Every row gives one point. To make a cloud, some directions were put in groups of two or more. Within a group, all points are equally far from the middle, so they leave a hole (a ring in 2 directions, a hollow ball in 3). The other directions are filled evenly. Then the cloud was stretched, turned, moved and blurred a little. Count the holes, and give their numbers of directions, smallest first.
In the rows, 128 means zero.

Cloud (22 x 3)
[[118 139  87]
 [156 174 110]
 [176 148 120]
 [138 104 129]
 [151 106 137]
 [117 141 161]
 [114 166 139]
 [113 117 111]
 [171 125 114]
 [157 168 152]
 [106 156 137]
 [111 160 100]
 [138 109 151]
 [110 167 115]
 [131 174  98]
 [143 162 163]
 [176 156 133]
 [178 138 134]
 [147 126  88]
 [129 120  91]
 [163 161 153]
 [143 169 155]]
Holes: 1 (3)

Cloud (22 x 3)
[[104  88 120]
 [ 98 142 142]
 [167 106 154]
 [173 115 107]
 [ 88 122 134]
 [137 157  95]
 [ 87 120 126]
 [138 117 171]
 [108 102  93]
 [ 90 116 140]
 [154 155 143]
 [101 151 122]
 [152 124 168]
 [124 156  98]
 [121 100  91]
 [161  92 146]
 [114 107 166]
 [ 98 124 154]
 [162 119  92]
 [163  94 147]
 [175 134 109]
 [ 92 118 144]]
Holes: 1 (3)

Cloud (22 x 3)
[[127 121 136]
 [104 105 144]
 [116 125 131]
 [175 127 114]
 [121 126 133]
 [167 128 145]
 [119 157  96]
 [147 154 167]
 [159 133 129]
 [126 190 117]
 [145 152 170]
 [142  89 130]
 [169 181 120]
 [147  86 103]
 [166 123  97]
 [151 169 111]
 [128  90 128]
 [161 158 129]
 [141 178  93]
 [135 150 116]
 [153 167 152]
 [160 151  99]]
Holes: 0

Cloud (29 x 4)
[[111 123 189 148]
 [115 134 158 101]
 [149 132  87  92]
 [161 115 163 142]
 [141 165 129 148]
 [144 164 124 149]
 [157 116 162 152]
 [100 124 117 131]
 [161 114 162 134]
 [134  98 156 104]
 [170 148  97 120]
 [163 167 148 152]
 [102  88 146 102]
 [165 142 177 157]
 [125 121 142 161]
 [124 109 165  98]
 [171 152 102 125]
 [135 103  92  99]
 [ 93 108 134 130]
 [117 108 168 100]
 [102  88 144 102]
 [106 126 121 141]
 [112 120 186 154]
 [114 143 168 120]
 [127  91 115 101]
 [ 91 107 128 124]
 [132 134 104  83]
 [119  98 163 100]
 [151 148 185 162]]
Holes: 2 (2, 2)

Cloud (27 x 4)
[[ 96 115 157 104]
 [129 114  90 146]
 [153  92 131 110]
 [156 137 138 117]
 [ 90 158 101 130]
 [125 130 113 168]
 [129  81 106 121]
 [104  82 130 102]
 [ 71 126 143 160]
 [114 138  87  96]
 [102 120 115  76]
 [130 159 121 147]
 [120 122 134 172]
 [113  83 142 106]
 [133 130  83 124]
 [127 131 106  73]
 [116 166 117 140]
 [137  80 129 111]
 [140 152 131 144]
 [ 85 116 143 170]
 [ 94 102 111 166]
 [155 111  97  97]
 [108  86 142 103]
 [112  78 128 107]
 [156 118 102  88]
 [110 127 129  73]
 [ 87 165 128 134]]
Holes: 2 (2, 2)

Cloud (31 x 4)
[[122  76 129  88]
 [109 101 117  85]
 [139 173 153 165]
 [144 140 155 173]
 [117 163 137 131]
 [ 78 146 132 127]
 [140  90 147  81]
 [127 140 168 141]
 [ 91 153 108 151]
 [114 144 163 142]
 [104  94 108 100]
 [165 140 163 164]
 [ 94 128 153 144]
 [127 148 164 134]
 [ 75 145 133 162]
 [105 158 154 144]
 [140 103 157 140]
 [121 139 107 136]
 [104 171 122 154]
 [ 97  97 144 104]
 [120  82 140  84]
 [ 95 168 138 148]
 [ 77 123 140 140]
 [145 119 168 113]
 [134 113 108 113]
 [137  96 131 139]
 [139 118 167 142]
 [ 90 154 136 128]
 [ 98 101 119  86]
 [ 75 144 120 125]
 [164 148 166 162]]
Holes: 1 (4)
